Every row gives one point. Before rounding, the points of a table are all equally far from one centre. They may lie mostly on one side of it. Write the centre, to within rounding.

Points (6 x 2):
[[-30  -2]
 [ 36   1]
 [ 36   1]
 [ 74 -33]
 [ 25   5]
 [ 17   7]]
Centre: [  7 -69]

Points:
[[-55  22  29   4]
 [-66   5  -1  13]
 [-52  19  24 -10]
 [-63  -3  17  15]
 [-28  39  -5  66]
 [-58  11 -22  42]
 [-62  29   5  32]]
Centre: [-9  9  0 20]

Points, 16 rows:
[[ -3  28   0  -1  -4  87  21   5  38]
 [ -2   7   1 -72   8  54 -20 -35  34]
 [ -1  34  10   3  17  49  63 -26  51]
 [ 16 -11  40 -27 -55  47 -16 -35  50]
 [-26  41   6  -1  17  41  -9   6  59]
 [ -6  58  12  -3  19  42  58  12  23]
 [-25  18  68 -54  -9  52   1   7   3]
 [-15  -2  16 -10  -7  90  23 -42  31]
 [-42  32  29 -22 -18  76  20  10  21]
 [-16  -7 -16 -34 -31  -3   3  33  80]
 [ 32  34  31   2 -16  49  69 -26  31]
 [ -7   7  27 -10 -13  55  -9  -9  78]
 [-15  35  12  29 -12  67  -7 -28   7]
 [-19 -20  72 -50 -12  44  16 -43  23]
 [ 19  12  -3 -29  11  78  20 -12  57]
 [ -9  18  22 -14 -23  60 -39 -24  44]]
Centre: [ -1  -7   7 -17 -12  10  20  -7   8]

Points, 19 rows:
[[ 14  19   8 -25  36 -13 -55 -54   8  37 -62  19]
 [  5 -14  19  -1  44 -15 -36 -23   8   8 -67   4]
 [  8  36  25   9  27 -18 -18 -82  22  28 -52 -12]
 [-21  19 -15 -16  19 -24 -24 -85 -20  72 -39 -25]
 [ 22   0  12  -2  27   4 -35 -78  -7  11 -64 -20]
 [  7  20   6 -15   5 -25 -33 -84 -12  51 -70   3]
 [-25   8  33 -24  18 -20 -37 -62  -5  29 -60  14]
 [ 14  11  21 -37  22  -4 -43 -24 -16  32 -83   1]
 [ -2  27   9  11  52  -5 -17 -27   0  27 -69  19]
 [  4  24  18  24  23 -21 -65 -73  28  37 -41  -3]
 [ 14  -9  28 -16  48 -31 -22 -54   1  27 -55   2]
 [  2   4 -25 -17  14 -29 -29 -65   6  46 -74 -13]
 [ 21  33  12   9  30 -33 -32 -77 -21  14 -55  26]
 [  9  16  -2 -17   7 -29 -11 -73 -11  67 -69  -4]
 [  7   7  10  13   5 -35 -29 -67  40  40 -56  -2]
 [ -3  -8  29 -10  37 -44  -3 -45 -23  40 -66 -25]
 [ 23   0  11 -18  60 -16 -40 -40  -2  40 -58   1]
 [-18  34  40 -17  42 -11 -50 -60 -22   7 -47   4]
 [ 19  36  11 -20  60 -38 -54 -57  -3  41 -24  14]]
Centre: [  7  25   1   2  -3 -19 -29 -22 -18  27 -12 -18]

Points:
[[ 12  22 -19  50   3  57  -1  53  -5  24  -2 -13   5  52  36 -31  32  51]
 [ 15 -18 -12  35  -4  58  -1  55   3   5 -11   3  14  56  14 -47  -1  63]
 [-28   5 -29  51  30  33  12  72  -6   2 -12 -11 -12  65 -12  11  21  63]
 [  5  -2 -23  51  22  60  15  18 -16  -6  -7   8 -15  58  33   2  46  43]
 [-12  11 -37  47  19  45  14   4  12  -9  -1  13 -38   8  10   5  12  68]
 [ 18  -7 -33   1  28  76  21  35  -2   6   2  28  -7  42 -12  -1  11  63]
 [ -7 -30 -32  46  20  51   8  44 -24  -3   2   6  -9   7 -20 -16 -10  67]
 [ -3 -31 -24  28   7  52  15  38 -15  -7  17 -19 -22  23  -2 -25  33  70]
 [ 12  -6 -34   5 -14  32  26  69 -19  30  34 -19 -10  49  -8 -30  34  42]
 [ -5   5   9  25  -1  56   9  26 -19  56 -15  14  -4  36  22 -16  42  38]
 [ -9  -6 -16  38  19  50  27  70  15  22   5  -2 -17  55  24  -6  27  75]
 [ 14  -1 -21  49 -16  38  12  73 -32 -10   5  22  -9  36  13 -11  12  95]
 [ 17  27 -31  19  21  45 -12  64  -5  19 -26  25  -9  42  42  -8   9  46]
 [-14 -14 -30  51  11  57  38  33 -13  10   9  14 -28  42   3 -34  33  63]
 [ -2  15 -46  -2  15  41   4  71 -28  18  16 -19 -33  25 -13   6  12   8]
 [  0 -10 -19  24   6  34  41  29   6  37  23  -6 -26  21   8 -13  35  74]
 [ 23   2 -49  30  29  26  -3  35   4  15  22  -1   1  36  39 -10  27  49]
 [ 31   3  10  24 -11  27  13  39  -4   8  14 -24  -5  12  38 -20  29  70]
 [ -2 -22  12  35  10  52   0  28  11  35  -4   3  -8  40  20 -28   2  52]
 [ 10 -14 -17  27  16  44  33  20 -11  20 -12 -13 -17  69  17  -7 -14  53]
 [  6  23   1  21 -18  47  32  54   0  37  24  15 -24  36 -28   9 -11  78]
 [-19 -12   6 -14   5  39  20  48 -22  -2  12 -15 -30  20  -1  -3  10  79]
 [-19   3  -9  25   4  25   8  31  -3  16 -13 -17 -46  35  17 -22  18  71]
 [  0  16 -30  45 -28  47   2  35 -41   9  -5 -29 -37  32  10  -8  20  58]]
Centre: [-11  12 -16  24 -18  29  24  44  -2  -6   2  13  11  26   3   4  10  27]
